Each row is a point. Each copy is the shape, with its points in the same order, turned, moved and blurred by noise. Some copies are also mirrored. Which?

Shape (5 x 2):
-.29; -.06
-.08; -.24
-.24; .67
-.02; -.14
-.10; -.07
Copy 1 (5 x 2):
-.42; .16
-.36; -.12
.06; .74
-.25; -.01
-.27; .05
Copy 1 is: only turned
Copy 2 (5 x 2):
-.34; -.24
-.05; -.34
-.54; .41
-.04; -.26
-.12; -.20
Copy 2 is: only turned

Shape (8 x 4):
.27; -.13; -.25; .37
.31; -.23; -.32; .15
.14; -.47; .07; .31
-.27; .14; -.14; .10
.06; .27; .22; -.57
-.37; .15; -.41; -.32
-.11; .36; -.15; .38
.39; -.04; .32; -.23
Copy 1 (8 x 4):
.27; .13; -.15; .49
.19; .23; .10; .37
.18; -.31; .04; .34
-.18; .18; -.39; .02
.08; .21; -.15; -.72
-.43; .52; -.13; -.13
-.01; .23; -.66; .18
.46; -.09; .02; -.35
Copy 1 is: mirrored
Copy 2 (8 x 4):
-.02; -.08; -.45; .42
-.07; -.03; -.54; .20
-.44; .01; -.24; .34
.16; -.33; .03; .10
.29; .32; .17; -.42
.29; -.43; -.09; -.38
.37; -.30; .00; .42
-.01; .52; -.07; -.04
Copy 2 is: mirrored

Shape (12 x 8):
-.22; .35; .39; .02; .32; .15; .19; .06
-.37; .34; .00; .37; -.26; .21; .38; .08
.29; .01; .09; .28; .38; .05; -.28; .50
.23; .31; .19; .04; -.21; .20; .46; .10
-.04; .21; -.05; .10; .16; .48; .15; .19
.14; -.10; -.35; .14; -.18; -.25; -.24; -.46
-.13; -.14; -.51; -.18; -.07; -.56; -.07; -.20
.43; .19; -.30; .28; .44; .52; .28; .47
-.12; .32; -.25; -.25; -.21; -.16; -.42; -.13
.25; .07; -.01; -.12; .49; .09; -.14; .47
-.09; -.52; -.45; -.14; -.49; .00; -.10; -.37
-.15; -.18; -.38; -.18; -.43; -.40; -.31; .01
Copy 1 (12 x 8):
-.39; .42; -.09; .28; .14; .19; -.06; .09
-.14; .44; .14; .31; -.41; .16; .44; .00
.39; .08; .18; .37; .32; .12; -.30; .37
-.01; .43; -.29; .03; -.42; .11; .08; .29
.09; .28; -.01; .11; .01; .46; .14; .04
.38; .10; .16; -.06; -.20; -.49; -.11; -.44
.11; -.09; .29; -.30; .02; -.68; .18; -.20
.59; .19; -.30; .20; .25; .53; .24; .33
.09; .43; .49; -.36; .00; -.27; -.13; -.21
.22; .07; .05; -.01; .45; .19; -.21; .39
.22; -.33; .30; -.37; -.51; -.26; .05; -.45
.18; -.04; .62; -.34; -.24; -.49; .01; -.07
Copy 1 is: mirrored
Copy 2 (12 x 8):
-.39; .18; .41; -.03; .14; .53; .19; .12
-.63; .06; -.04; .29; -.21; .26; .55; .11
.08; .11; -.12; .04; .24; .26; -.34; .44
-.04; .02; .03; -.08; -.32; .43; .57; .23
-.35; .29; -.17; -.13; .08; .40; .20; .16
.09; -.03; -.06; .15; -.41; -.19; -.22; -.49
-.29; -.51; -.11; -.23; -.29; -.18; -.18; -.39
.04; .23; -.64; -.16; .27; .63; .23; .28
-.34; .05; -.02; -.14; -.58; .05; -.37; -.19
.02; .05; -.10; -.28; .21; .50; -.30; .32
-.15; -.09; -.12; -.18; -.36; -.70; .19; -.24
-.26; -.37; -.05; -.04; -.53; -.44; -.29; -.05
Copy 2 is: mirrored
Copy 3 (12 x 8):
-.24; .32; .30; -.02; .17; .10; .24; -.16
-.39; .14; -.31; .21; -.21; .17; .37; -.13
.27; .20; .04; .04; .31; -.03; -.35; .32
.24; .21; .01; .16; -.24; .04; .49; -.08
.10; .23; -.11; .05; .06; .41; .14; -.08
.19; -.35; -.38; -.34; -.05; -.40; -.11; -.41
.03; -.33; -.56; -.56; .26; -.51; .21; -.17
.58; .38; -.26; .33; .36; .46; .06; .05
.00; .18; -.37; -.67; -.16; -.28; -.03; -.23
.36; .31; .07; -.24; .48; .06; -.04; .24
.16; -.74; -.54; -.60; -.24; .00; .16; -.23
-.01; -.29; -.54; -.69; -.11; -.39; .04; .11
Copy 3 is: only turned
Copy 4 (12 x 8):
.05; .32; .31; -.08; .33; .44; .05; -.08
-.20; .42; -.10; .01; -.26; .52; .32; .02
.34; -.04; -.12; .49; .44; .33; -.26; .34
-.15; .37; .38; .22; -.16; .17; .21; .33
-.28; .25; .06; .16; .14; .52; -.15; .23
.02; -.12; -.22; .13; -.40; -.30; -.37; -.22
-.01; -.07; -.43; -.27; -.13; -.47; -.18; -.01
-.41; .21; -.06; .68; .44; .39; -.19; .48
.23; .35; -.20; -.27; -.25; -.09; -.52; .08
.11; .04; .00; .19; .59; .18; -.35; .44
-.28; -.45; -.23; -.23; -.63; -.14; -.32; .14
.20; -.13; -.42; -.27; -.44; -.25; -.29; .25
Copy 4 is: mirrored

Shape (17 x 11):
.05; -.59; .14; -.05; -.08; -.20; -.29; -.01; .09; .24; .48
.03; -.22; -.33; .40; .06; -.18; -.21; -.41; -.08; -.34; -.22
.12; .47; .22; -.04; .15; .26; -.38; .03; -.05; -.59; .03
-.36; .10; -.39; .06; -.32; .17; .24; -.36; .11; -.16; .41
.24; .52; .16; -.02; .63; -.29; .03; -.05; .16; -.18; .24
.25; .33; .20; -.48; .13; .42; -.05; .06; -.43; -.30; -.11
-.18; .41; -.12; -.24; .47; .18; .26; .58; -.34; -.19; .13
-.19; .03; -.38; -.29; .23; -.01; -.27; -.57; -.26; -.17; .52
-.09; -.53; -.24; .20; .18; -.15; -.23; .04; -.13; -.24; .02
.57; -.08; -.03; .20; -.09; .39; .45; -.73; .36; -.16; -.03
-.49; .20; .33; .17; -.11; -.04; .26; -.47; .35; -.08; .35
.47; .06; .22; -.18; -.12; -.26; .12; .59; -.36; .00; .31
-.80; .00; -.04; .26; -.19; .34; -.06; -.27; -.42; -.26; .40
.15; .19; .08; -.19; .12; -.26; .09; .34; -.76; .18; .22
.55; .21; -.07; -.34; .05; .09; -.02; .06; .07; .02; .10
-.16; -.02; .20; -.11; -.34; -.24; -.03; -.19; -.10; .40; -.06
-.17; .22; -.50; .89; .22; .56; .00; .22; -.05; .18; .12
Copy 1 (17 x 11):
.18; -.57; .28; .03; -.47; .06; .18; -.21; .15; .18; .11
.17; .03; -.35; .43; -.23; -.03; .11; -.40; -.26; -.28; -.17
.19; .35; -.01; -.24; .27; .05; -.45; -.03; -.20; -.31; .31
-.30; -.08; -.56; -.03; -.40; .19; .25; .10; .07; -.33; .41
-.12; .23; .22; .05; .32; -.35; -.19; -.18; .42; -.45; .21
.16; .45; -.01; -.42; .37; -.23; .04; .01; -.29; .14; .36
-.12; -.09; -.20; -.17; .76; -.32; -.08; .46; .03; -.02; .29
-.15; -.30; -.23; -.12; -.24; -.36; .17; -.41; -.22; -.44; .66
.34; -.44; -.15; .32; -.04; -.07; .14; -.12; -.24; -.19; -.09
.28; .63; -.36; .08; -.23; .31; .68; -.41; .42; -.25; .21
-.56; .06; .13; -.05; -.24; .51; .28; -.05; .16; -.50; .18
.18; .10; .31; .06; .01; -.37; -.09; .49; .24; .46; .16
-.40; -.30; -.28; .14; -.01; .50; .13; .12; -.62; -.23; .55
-.23; .03; .16; .15; .22; -.61; .03; .25; -.10; .47; .28
.21; .26; -.08; -.33; .02; -.34; .01; -.11; .37; .16; .21
-.42; -.02; .09; -.08; -.37; .05; .25; -.14; -.07; .31; -.14
-.17; -.22; -.72; .58; .49; .50; -.20; -.24; .22; .09; .28
Copy 1 is: only turned
Copy 2 (17 x 11):
.27; -.42; -.05; .29; -.33; -.21; -.39; .40; .03; .28; .32
-.13; -.23; -.21; .48; .12; .08; -.30; -.22; .07; -.16; -.23
.06; .40; .28; -.28; .16; -.07; -.36; .13; .01; -.37; -.08
.10; .30; -.14; .33; -.55; .59; .13; -.14; .08; .14; .10
.30; .16; .39; .05; .35; -.16; .26; .07; .04; -.39; .35
.18; .28; .17; -.64; -.03; -.10; -.17; .04; -.49; -.11; -.10
-.10; .39; .13; -.36; .36; .27; .25; .41; -.51; .01; .34
.36; .17; -.29; .21; -.27; .19; -.36; -.31; -.19; -.14; .58
-.16; -.33; -.34; .29; .13; .14; -.41; .26; -.08; .01; .15
.46; -.46; .42; .13; -.13; .41; .09; -.43; .22; .04; -.48
-.20; .03; .37; .27; -.65; .03; .21; -.15; .49; -.08; .20
.28; .06; .33; .05; .03; -.26; .05; .71; -.66; .12; -.02
-.59; .34; -.04; .19; -.54; .48; -.32; -.18; -.07; .15; .21
.03; .16; .11; .02; .02; -.28; .07; .31; -.90; .16; .27
.54; .09; .09; -.14; .16; -.19; .05; .16; -.14; .13; -.13
-.09; -.08; -.06; .15; -.48; -.44; .13; .03; -.15; .25; -.02
-.37; .33; .27; .34; .43; .54; -.04; -.10; .20; .72; -.06
Copy 2 is: only turned
